Each wall is flat, endless, passes through zero and stands at right angles to its row. A trip goes straight from one point to another. List the walls that it crosses, first one first.

Walls:
(1): [-37  -8  -3]
(2): [ 22 -56  49]
(3): [-11  13 -58]
(4): [-16  48  27]
(5): [-36  94 -35]
(6): [ 52 -16 -16]
(7): [16 -4  8]
(8): [12 12 76]
(9): [  6 -11   1]
(10): [-10 -27  28]
Trips:
[-49 -42  34] to [  5 -36 -31] => 8, 3, 6
[-32 -35 -38] to [-10  22  10] => 5, 9, 10, 4, 8, 3
[ 40 -16 -58] to [-47 -37 -14] => 7, 1, 10, 6, 2
[-14 -52 -33] to [17 27 -3] => 10, 2, 1, 5, 7, 9, 4, 8
[-2 -5  5] to [-29 -28  13] => 7

Walls:
(1): [ 20  55  -4   9  -6  -1  23  18 -26   9   5 -37 -22 -15]
(2): [ 24  17 -33 -34  71 -16  24  -9  33 -28  30  11 -33  45]
(3): [ 12 -27  37 -12 -47  22 -12  -4  42  26  29   2  21  27]
(4): [-22  55 -63 -20 -12  -5  23   2  12 -21 -15 -25 -22  30]
(5): [ 10 -18 -58  43  -6  10  -8 -28 -30  -9  26  59   1  10]
(6): [-54 -16 -28   7  26  -4  32   6 -37  10  85 -17  -4 -25]
(7): [-53  43  36   5 -61   6 -43 -13  46  -6  23 -36   3 -18]
Trips:
[  4 -58 -16 -30  -8  13  21 -21  39  40  95  43  33  58] to [ 14  21   1 -20 -19  44 -10  -1  -2  59  13 -68 -31   3] => 7, 5, 1, 4, 2
[  9  42  27 -12 -12  19   6  -7   1 -43  16 -19  45 -13] to [ 53  39   7 -19  -1  45  37 -13  21  -1  10 -16   6 -37] => 2

Walls:
(1): [ 26 -11  15  25  36  -6 -14  19 -14 -11   8  -5  19  -7   9 -11  16 -51
 -30   8  27 -18 -42 -31   1   6  -1   5 -19 -27  19 -15 -37  12   7 -25
 -22  23   1  13   5  -2   0  -6 -32  30 -29  20]
(2): [ -7 -45  11  19 -23  29 -25  -4  33  12  12  36  17  13 -45  40 -23 -12
 -47  81  34 -42  -3 -30   1 -14 -24  27 -50  36  35 -38  32  24  31 -33
 -17  28  12  -1   6  -5 -19 -32  11   4 -39 -13]
(3): [  9  11 -35  -6  30   9  26  -4  45  33  -5  -8 -10  15  12  32  16  19
  -2  13  -7  34 -49 -22 -51 -43 -51  15  -4   5 -22  33  38   1  33 -18
   2 -30 -26  -4 -15 -11  18  -6  13  40 -27  34]
(4): [-29 -11   6 -24  21  -4  30 -11   3 -19  18  10  53  22  15 -16  15  -5
  21  24  51 -25 -15  17 -29 -26  32 -21 -42   4 -18 -35  -8 -28  24  33
 -24   9   8  26 -23 -17   6  62  19  15  50  21]
(5): [-15  28  24 -28 -28  -1 -41  18  12 -17 -55 -22  11   6 -19 -38  48   3
 -11   9 -10   0  36 -60  -4  24 -22  27  -8  15 -12  11  28  39  -6  10
 -26  -7  11 -16 -11 -35 -14  51  19 -11  -6 -13]
(6): [ 27 -14  -8 -34  25  32  56  18  -6 -11  -8  42   5  -1  24   0  16  18
 -19 -15  54 -25 -12  66  57 -31  19 -21   9  36  15   4  22 -25 -20  26
  33   7 -21 -24  17   2  29  10  41 -32  24  16]
(7): [ 29 -13 -49 -18  16 -17 -13  10 -17  17  32 -34  -8  13  -8 -32 -40  -7
  14   8  66 -11  52   5  22 -67 -64  -7  22   9  39  22  -5  14  13 -29
   6  -7  12  38  -3  31 -32   1  46 -24 -25 -10]
(8): [-18  21   1   2  31  35  26  10  27   4  31 -18  -6 -24   9  50 -22 -12
 -11  27  18  23  -8  11 -13  22 -35 -45  35 -69  11  12   1  14   5  -3
 -50 -18 -33 -26 -17 -26 -16 -17 -22  -2  15  -6]
Trips:
[ 28 -23  54  47   0 -18  39  45 -21  -3  -3  -1   7  -4 -15 -35  44   5
  -5  13  -8  21 -20  -9 -16  23  15 -20 -30  45  58  -1 -19 -44 -19 -30
  11  -9   1  53 -14  -2 -12  -9   7   6  17  11] to [ -6   5  32  23   6 -38 -56 -11  33  68 -14  26  -5 -11  11  66  -3 -32
  35 -25  18  28 -21 -12 -17  32 -18  -4  24 -13 -41  21 -16   0  19 -12
 -14   4 -15 -17  41  22  12 -30 -24  11  27 -14] => 6, 2, 4, 3, 8
[ 15 -10  52 -35 -14  10   1  36  26 -49 -53 -22 -17  -8 -36  -8 -22  24
   6 -30  19   6  36  22 -13  -8 -42  23 -30  20  77 -30 -38  43 -26 -19
  47  -8  -7  41  -1   9 -23   9 -31  17 -28 -13] to [ 14 -28   0   9  25 -19  11   6   7  67 -19  -5  50 -54  22 -30 -16  19
  13 -32 -43 -16 -13  11  24 -47 -72  -6 -21 -28 -42 -33  11   3  -6  11
  -3  14  14  22 -17  -5  68  -7  35   5 -12 -27] => 6, 3, 2, 5, 1, 4
[ 54 -23  -2   1   4  38 -20  16  -3  -1  43   3 -28  -7 -32  -7 -57 -46
 -26  -3  13  -6 -18  13  10   4  12  36 -18  29 -21 -23 -29  -6 -37  23
 -24 -31 -12  -1 -16 -58  36 -26  13 -20 -17  27] to [ -4 -13  30 -11  57  38  15 -37  37 -36 -15  -2  19 -55  45 -32   9 -17
 -18 -52 -17  42  10  34  29  -1 -14 -31  -1 -10  -5 -34  12  11  36  26
 -39  -5  -9   6  21  46 -21 -19  -9 -11  20  40] => 7, 4, 2

Walls:
(1): [-30  -4 -27 -12  15  17  22  16 -12  16 -30  15 -12  33 -13   5 -32  -8
  29 -13 -51  13   7  -6  10  46   5 -28  -9 -60  -1  -3  16  42  -4 -41
  42  -5  37   1 -18 -33   8   8  -5 -12  29   3]
(2): [-25  18 -24 -61  25  -8 -29 -25   2  16  28  -1   8 -22 -33  16 -12  17
 -69 -28   5 -50 -21   8  -5   7   7 -27  12  14  22   5  49   8 -21  13
 -29 -14  -1  29 -20 -30  14  17  15  18 -24 -33]
(3): [ 28  71  10  18  13   5   4  -5 -17  27  37  54 -24  17  29   7  -7  22
  42  28 -20 -70  10 -25  11  40 -19 -36  43 -16   7  -3  13  -3  59  36
  54 -29  12  25   7 -57  16   0  13  -1   1  26]
(4): [ -3 -40   1 -30  17  -1 -32 -46 -12  29  -6  12  28  -9 -17  -4   8  -3
   1 -44 -39   0  53   4  -7  22  -7   9  21 -12 -21  26  -3   8 -13  28
  -9 -41  -4 -21 -15 -42  13  -5 -19  17  20   0]
(5): [-32  18 -14  -3  20 -13  47 -17  31 -12 -11   2 -43  51  25  10  31 -28
  48 -16  -8  16 -11   5  -3   5  42 -12  12  35  27 -29  20  41  29  36
  31  26 -10  41 -37 -18 -30  -6  -5  13  -3 -17]
(6): [ 43 -10 -33  34 -51  -9   0  31  -6 -14  -2   5 -15 -26 -38 -46  37  19
  37  14   6 -36  28 -20  40  -7 -20   8   4  23 -25 -31  16  -7  -5 -14
   8 -10 -32   3  -1  -1 -24  -7  24  14  -2 -44]
Trips:
[ -3 -11 -30  14 -31  40  11 -21  11  17  25 -23  35 -14  47  -3 -10   2
   7  42  21   4 -38  17  30 -12   0 -22 -20 -14   4  10  18 -29  -8  -2
  -1  11  15 -13 -39 -14 -14  29  -1 -16   1   1] to [-16  -5  36 -17 -16 -12  26   1  29  63 -14 -38  29   6  -9  29  12 -30
  -1  22 -27  -5  -1  23  -5 -16  -6 -13 -49  31  36   4   4  44   4  26
  17  13 -44  58  16  35   3 -15  13  23 -10  35] => 5, 2
[  4  22  50  -4  20  -1  23 -41  41  28 -32 -43  18 -26  20  43   0  -6
 -46  14  -5  18  -3 -33 -11  15  -8  15 -25 -14  12   7   3   1  -6  13
  38  -2  31 -18  20 -41  34 -37  -4 -19 -16   7] to [-32 -22  -5 -12 -16   4 -19 -36 -18  -9 -10 -45   4  56 -15  35 -19  40
  45  -9 -23  18 -14 -48  47 -32  13 -24  23  15  27  -3  32 -20  36  18
  -8 -49  -5 -17 -33   5  -1  37  -4 -45   9 -13] => 5
[  3  -9  24 -37  21 -25  -6   8 -76 -20  26  -1 -23  21  16   5  30   5
  -3  26   6   5  28 -48  33   3  12 -45 -12  37 -38  27   5 -40  28 -58
  10   9  -3 -16  12 -54  28 -22  28  37 -12  26] to [-39 -63 -32  69  10  14  -9  27  39 -37  36  -3 -13   0 -21   1  42   2
   7   7 -13  -1 -14   1  14   4  -8  23  95 -12 -22 -11  18 -56 -19  12
  15  12  44  28   8   3 -62  15 -38 -30  74  -9] => 5, 4, 3
[ 23  17 -32  -4  -2   4   4  12  46   0   2 -23 -26  33  -9 -23 -61  -7
  13  -2  21 -35 -27 -15  33 -15  28  28 -37  -7  24  -5   9 -26   7 -43
  -2 -21  -3  -1 -18 -35   3 -40  21 -19  30 -34] to [-63 -33 -23 -55  33 -12  28  30 -42   8   6   8  29  -9 -25  18   9 -35
  24 -33 -39  18 -11 -33  29 -29 -22  -1 -15 -18  -9  29 -48 -30 -32  10
  -4  39  40  21   5  32  26 -17  22   7  -8  -5] => 3, 5, 6, 4
[-12 -24 -11 -30  14  50   5  25  45  29   3 -27  34  11 -20 -25 -58 -41
 -40   6  16 -59  47  -9  17  27  -4 -15 -48   7 -37  44  24   9 -11  -8
   0  -5   9 -16  -7 -36  -6  37  -2  14   5 -10] to [ 21  -3   3  -3 -11 -35  54 -22 -17   8  38   3 -15  22  26  20  86 -33
  11  -6   2 -31  30 -18  -4  -8 -11 -32  24  42  20  -1 -24 -74  16   1
   4  28  13 -40 -11   3 -27  24 -25   2 -20  -8] => 6, 3, 1, 5, 2, 4
[ 24  15   1 -14 -25  31 -55   9  11  -3  38 -61   9   4 -11  13 -31 -24
 -53 -30 -34 -16  -5  -2 -67 -34  15 -19   9  11 -23  17 -28  13 -15  44
   6  22 -10 -14  13 -13 -12  -5  25 -50 -29   6] to [-35 -17 -23   9  -9  28  19  16  14 -24  23  -8  15  -6  28   6  21 -28
  21 -37   6  15 -15  -3 -17  59   5 -12 -55  -8   7  39 -12  25 -20 -31
  57 -19  -9   3  38  34 -10 -10  -9  -4  10 -22] => 4, 1, 2, 5
[-15 -30  15  38  -4 -42  24  32 -10  38  -3  23  -3  21  -9 -16   3   7
   8  11   3  37 -22   2  -9 -16  27  -7  11 -30  17 -10 -28 -11  -9 -48
  66 -23 -27 -48  17  23  -5  11  -8 -33  20  16] to [ 45  22 -38 -21  34 -13 -12 -39  11  19  27  37  28 -11 -14   4  -2 -25
  -2 -19  37 -47 -14  -6 -13  23  -1 -15   1  -8  -1  11 -22  -3  -4  -1
 -42 -57 -37 -30 -27 -10 -14 -31 -41  -4  33 -30] => 6, 4, 3, 2, 1

Walls:
(1): [ 58  14   4  37  -4 -10 -78 -15  -6  -3  10 -43 -26 -30 -11 -42 -18  15
  22  -8   8  33  84  27  10  -7  40 -10 -62 -38  -7  46  24  28   8 -17
  24  15   6  28 -13   2  23   1  60  15 -11  45]
(2): [-35   6 -10  -2  -2 -35 -23  44  42   2  -9  -4 -12 -31  21 -47   8  31
  20   2 -30  -7  14  66   7 -83  24 -66  34 -16  12 -15  38 -36  73  -2
  11 -32  -2 -26  32 -20  25  54 -32  -6 -41  13]
(3): [-29 -25 -13  -4  -6 -23   7  47  36  24 -16  26  29  19  -4  24  25  18
 -10 -15 -10 -15   2 -39  21  21  43  14 -23  33 -53 -60 -22 -18 -40 -35
 -23  15  19  30 -14 -21 -81 -54   6  31 -12  -5]
(4): [ 48   4  45  69 -30   3 -30  76 -19  14  15 -13 -13  12   2 -14   7 -11
  25 -18 -16 -35  -7 -12   7  13 -16  44 -25 -36   8  -4  14  35   3 -18
 -11  -7 -10 -21   9 -26  16 -17  25 -25 -60  10]
(5): [-10  -6   1  20 -43 -12 -10 -54  15  -5  10 -15  21  27 -10  21 -76  -9
 -56  27   9  -6  12 -40 -25  28  36 -12  46  -8   2  12 -38   6 -87 -14
 -23 -31  -2 -15  15 -11 -28 -33  47  20 -47  33]
(6): [ 72   9  50  30  24  30 -45  10 -12  20  -4  -8  16  34  16   1 -13  52
 -64  25  18 -37 -17  28 -17 -50 -11  34  81  20  -9 -58 -29  20  32 -40
 -15   7  19 -44  14   0 -13 -15  38   6  12 -13]
(7): [ -4  -2  13  57  -8  21 -49  -9  36  15 -16  37  11  -9 -60  24 -23  23
 -17  18 -17 -19   0   3 -16 -54  17  47  12   2  21 -19  14  59 -44  -4
 -14 -46  16  -5  26  18  -8  18   6  26 -14  -9]
Trips:
[  4 -20  -5  10 -57  -9  21  21  25  14 -14  -3 -42  58  20 -17 -38   2
  18   7 -38  25  41  51 -25 -74  22 -63  17  -8 -17 -10   5 -10 -20 -19
  35  -3 -29  23   8 -23  32  20  50  19  11  -5] to [ 65  84  -5  45  34  23  16  61 -22 -19  -6  28  16 -57  64 -31  15  78
   8  92 -58  32  15 -38  -1  -1 -41 -11   8  21  12 -23  45  34   9   5
 -38 -52   9   3  17  56   7  -7 -16 -40 -52 -23] => 4, 5
[ 19  13  10 -44   5  37 -12  30 -22 -41  61   9 -14  -3  36 -22  11 -16
 -21 -22 -34 -21  -9 -19   2  15  16 -32 -12   5 -11   2  14 -55  69   5
   1  43  15 -18  27 -21  41  13  29  -6  -3  -7] to [-20 -46  22  26  49  65 -32 -41   9  55 -12 -14 -68 -25 -24 -23   2  57
  -3  -7   5  15  27 -44 -28 -27   5 -43  13   7  13  -3  25 -18 -22 -18
 -25  14 -13  27 -47  30   6  36   9  19   3  24] => 4, 7, 5
[ 20  30 -18 -17   9  19  53  23 -35 -41  53   2  35  31  40 -46 -32  15
 -26 -25 -17  -4  -4  -9 -48  32  14  39 -17 -22  13 -30 -10 -19  11 -33
 -45 -23 -45  -9   6  17  11  39 -42  -9  24  -3] to [  9  22  -8  -8  36 -14  26 -35 -49  13  15 -14  26  26  -6 -28 -12  13
  50   7  42 -12  -4 -22 -52  28 -27  -4 -11 -35 -31  32  17  -4 -26 -19
 -12  24  -3  24 -56 -32  30 -31 -21  20 -24 -29] => 6, 5, 1

Walls:
(1): [ 20 -28  20  34 -42   2 -20  -8 -30  60 -35  22  -2  24 -34 -22 -22  -8
  -9 -82   0   8  82 -43  -7 -29  51 -22   5 -47   1  19  40  30   8 -25
  17  48  58  -6  33  63 -34 -17  -2 -18  35 -30]
(2): [-20  25  40  38 -71   4  10 -12 -21 -17 -14  34 -66 -22 -10  15  14   7
 -28  29  32  26 -11 -19   0  -2 -77  49  35   4  53  24  42 -31  16  37
 -63  -3  56  34 -21  25 -10 -19 -12  37 -27  44]
(3): [ 10  44   1  39  52 -24 -30 -80  10 -26  -8   2   0  25  -6   3  18  37
  24  -1  36 -21 -39 -22 -23  42  24  13 -53 -23  36 -86   9  10  15   1
 -60  55 -14  20   0  42  23  -6  22 -25 -55 -42]
(4): [ 11  34  30  50  -8  21 -31  52  10  25  37  34  17 -18 -41 -20  13 -65
   0 -34 -22  -9   4 -13  27   0  10  14 -26  -7  24 -10 -46 -21 -23 -32
  16  17 -51 -15 -42 -34  -6 -11  38  25  15 -35]
(5): [-48  11 -26  -2 -19  12 -10  73  17  30  19   9  58   7  47  36  50 -35
  15  15 -36  10  -2  41 -17   2   3  -8  60  22  -9 -34  10 -18  23  48
  25 -40 -49 -16  57   2  41  43 -40  13 -10   7]
(6): [ 43  25 -52 -46  16  20  38 -39   7  -9  69  23  -7 -62  14  27  24  18
 -44   4 -26  13 -16 -10 -38   2 -16  13   5   9 -22 -15  -8 -15  48 -57
 -58   3 -19   2 -56  29   8 -47   2  14  32  24]
(7): [-59 -17 -23   4 -71 -13  40  12 -10 -45  25  20 -16 -40 -16  23  -1  22
  16  -5  14   3 -14 -16 -50 -31 -43  18 -11  -2  -2   8   7  51 -22  27
  19 -23  14 -22 -36 -11   3 -20 -10 -34   7  18]
(8): [-30  10 -27 -43 -11 -46 -50   3  14 -11  52 -42 -27 -12  -9 -31  13 -15
  36  -9  34 -78  -8 -27  -2 -27  12  47  20   5   8  25   3 -14 -29  21
  -1  35   2   7  26  15  12  -7  32  17  -7   2]
Trips:
[-17 -15  16   3 -23 -10 -14  -9 -52  32 -23   1 -18 -41  24 -14  49   9
  37   9  72 -47  93  -3  11 -10  16  14 -31 -33  50  22  -9  -2  32 -16
 -69  35 -25  28  35   8 -38  38 -37 -44 -14 -24] to [ -5  -2  44  13 -11  -6 -55  38  40  16 -32  -7  12  10   8  39  64 -15
 -55  -2  59 -39  17 -27 -35  21 -13 -26  43  -8  10  65  17  21   8 -26
  37  40 -21 -24  28 -22  42 -21   6  33 -15 -81] => 4, 5, 2, 3
[-28  14 -16  12 -46 -20 -28 -11 -32 -16 -47   1  17 -47  -5   6   1  30
  12 -17  20  -5   7  47 -19  -3 -16  43  34 -35 -13 -26 -13 -50  47   7
 -18  -6 -31 -56 -20  47  70  50  -8  -6  15  22] to [ 44  34   1   0 -29   1 -20 -37 -32  23  19 -69 -24 -19   0 -66 -92  28
 -23   1  -4 -60 -85  70  19 -15 -30   2  59  -8 -23 -56  25 -15 -39 -23
  20  10  46  40 -26 -11  24 -41  36 -22 -17  26] => 5, 7
[-25  11  45 -22  49 -20   9   4  46  30  -8 -59 -19  41 -38  -7 -26 -67
   5  26 -22 -52 -49  32  34 -21   9  16 -36 -49 -60 -84 -31 -27  21  26
  43 -28 -23   4  -7  19  36   8  30 -34  -2 -13] to [-35  -7  16 -31 -47 -70   5  -1  -6  -6  31   1   9 -66  34 -20 -25  -7
  28   6  -5  24  13 -11  40   0 -16 -32  -9  20  -1  -9  27 -31 -27   3
 -17 -21  -1  43  10 -35 -12 -21  16  -5 -19 -10] => 3, 7, 2, 4
[ 35  22  30  29   1 -45  27  -8 -24 -20  -1  13  20  15  61  64  -3 -12
  28   9  -9  68  16 -24  15 -14 -22  49 -24  15 -22 -20   4  10  -3   6
   1 -17 -14  -7   8  29 -31   1 -27 -20 -10   4] to [-18  36  21 -20   8   3  -2  12 -42  28 -19 -10 -36  -9  70 -61   1 -56
  35  -1 -15 -39  34  -3 -50  39  15  43  18  12   5  28  35  -5  44 -34
 -27 -46  -6  -4 -66 -17 -39 -20  29 -16 -50  30] => 3, 7, 5, 4, 8
[-44  12  -6  -8 -51 -29  -2  16  -5   0 -29 -18  12 -42 -43   7   6   8
   7 -40  53   4   3 -13  11 -33  18 -19  -6   9  43  36  21 -14  16  -5
 -38  11  -1 -29 -23 -15 -16  24 -30  17  13 -27] to [ 47  19  56 -19  16 -54   0  -4   8  -9  -5 -56  -8  11  22 -55  41 -21
  34  39  37  20 -30  26  -7 -51  -3  37  32  10 -14 -38  25  17  24  -6
  11  13  74  35  -1   7   4  33 -28  10  31  20] => 4, 7, 3, 1
